Rows are points. Examples show where two turns around zero, p and q, send a point. Write where each new point lands after one turn and then the other. Backwards means that the second turn is done in reverse. Each puzzle has new turns, and all numbers are rounded.

Turn p:
0.10	0.29 -> 0.19	0.24
-0.33	-0.27 -> -0.40	-0.15
-0.17	-0.41 -> -0.29	-0.34
0.02	0.42 -> 0.15	0.39
0.39	-0.02 -> 0.36	-0.14
Turn q:
0.35	-0.19 -> 0.30	-0.26
0.06	0.36 -> 0.14	0.34
-0.41	-0.17 -> -0.44	-0.07
Where do these land?
q, then p: 0.08	0.21 -> 0.18	0.14
q, then p: 0.10	-0.53 -> -0.19	-0.50
p, then q: -0.18	0.32 -> 0.01	0.37

Turn p:
-0.10	0.44 -> 0.22	0.39
0.34	-0.25 -> 0.08	-0.41
-0.24	-0.19 -> -0.31	0.02
Turn q:
-0.09	0.43 -> 0.17	0.40
-0.26	-0.23 -> -0.34	-0.04
0.35	-0.20 -> 0.17	-0.36
Where do these land?
p, then q: -0.32	0.26 -> 0.18	0.37
q, then p: -0.27	-0.22 -> -0.27	0.21
q, then p: 0.06	0.04 -> 0.05	-0.05
q, then p backwards: 0.66	0.12 -> 0.64	0.21
q, then p: -0.13	-0.20 -> -0.22	0.08

Turn p:
0.64	0.05	-0.10 -> 0.58	-0.29	-0.03
0.22	-0.18	0.08 -> 0.23	0.01	0.19
-0.44	0.16	0.18 -> -0.36	0.31	-0.17
-0.41	-0.03	-0.17 -> -0.44	-0.04	0.01
Turn q:
-0.01	-0.07	0.57 -> 0.00	-0.05	0.57
0.34	0.00	-0.12 -> 0.29	0.18	-0.11
-0.33	0.28	-0.51 -> -0.40	0.04	-0.53
0.01	-0.22	0.05 -> 0.12	-0.18	0.06
Where do these land?
q, then p: 0.38	0.00	-0.08 -> 0.29	-0.16	-0.19
q, then p: -0.25	0.12	-0.74 -> -0.46	-0.64	0.03
p, then q: 0.11	-0.18	0.17 -> 0.05	0.19	0.18
q, then p: -0.57	0.19	0.22 -> -0.51	0.36	0.13
p, then q: 0.25	0.02	0.19 -> 0.19	0.25	-0.01
p, then q: 0.09	-0.16	0.23 -> 0.02	0.25	0.16

Turn p:
-0.43	-0.17	0.10	-0.38 -> 0.08	-0.18	-0.05	-0.57
0.08	0.18	-0.24	-0.26 -> 0.19	0.07	-0.35	0.02
-0.07	-0.31	0.12	-0.07 -> -0.04	-0.29	0.12	-0.14
0.06	0.08	-0.16	0.49 -> -0.37	0.21	0.05	0.30
-0.01	-0.24	0.01	-0.40 -> 0.21	-0.34	-0.13	-0.20
0.37	0.47	0.17	0.62 -> -0.07	0.55	0.35	0.59
Turn q:
0.30	0.48	0.05	-0.49 -> 0.18	0.22	-0.34	-0.61
0.02	0.41	0.00	0.27 -> -0.28	-0.06	-0.40	0.00
-0.18	-0.09	0.27	0.30 -> -0.36	0.08	0.14	0.22
-0.27	-0.51	-0.15	-0.05 -> 0.17	-0.22	0.49	0.21
0.13	-0.03	0.44	0.19 -> -0.26	0.40	0.02	0.14
-0.35	-0.21	-0.42	0.09 -> 0.09	-0.53	0.19	0.18
0.36	-0.04	-0.19	-0.31 -> 0.47	0.11	-0.12	-0.13
Where do these land?
q, then p: 0.58	-0.16	-0.25	0.18 -> -0.17	0.18	-0.15	0.61
q, then p: -0.12	0.25	0.10	0.25 -> -0.25	0.04	-0.14	-0.26
q, then p backwards: -0.23	0.12	-0.24	-0.61 -> -0.33	-0.23	0.37	-0.45
p, then q: -0.27	-0.04	0.47	-0.20 -> 0.14	0.44	0.15	-0.32
p, then q: 0.03	-0.16	-0.08	0.37 -> -0.32	-0.15	0.19	0.09

Turn p:
0.01	0.06	0.31	0.00 -> 0.14	0.27	0.08	-0.02
0.15	-0.01	0.31	-0.01 -> 0.27	0.19	0.09	-0.02
-0.21	0.04	-0.24	0.24 -> -0.35	-0.12	0.13	0.09
-0.03	-0.39	0.06	0.16 -> 0.05	-0.15	0.29	-0.27
-0.10	1.02	-0.20	-0.17 -> -0.36	0.40	-0.54	0.73
-0.11	-0.39	-0.19	-0.37 -> -0.01	-0.26	-0.26	-0.45
0.29	-0.32	-0.04	0.15 -> 0.26	-0.31	0.22	-0.06
Turn q:
-0.31	0.35	0.26	-0.17 -> -0.32	0.14	-0.08	-0.43
-0.16	0.18	-0.21	-0.02 -> -0.18	-0.05	-0.25	0.02
0.04	-0.53	0.07	-0.04 -> 0.35	-0.31	0.27	0.00
0.30	0.41	-0.31	-0.27 -> 0.11	0.36	-0.53	0.10
0.12	-0.41	0.20	0.49 -> 0.05	-0.13	0.59	0.30
Where do these land?
p, then q: 0.14	0.14	-0.24	-0.14 -> 0.01	-0.20	-0.02	0.28
q, then p: 0.41	0.10	0.06	-0.21 -> 0.14	0.00	-0.15	0.43
p, then q: -0.12	0.71	0.01	0.26 -> -0.72	0.06	0.13	0.23
q, then p: -0.03	-0.46	0.01	0.14 -> 0.32	-0.01	0.29	-0.21
p, then q: -0.40	-0.49	0.16	-0.06 -> 0.21	0.00	-0.23	-0.58
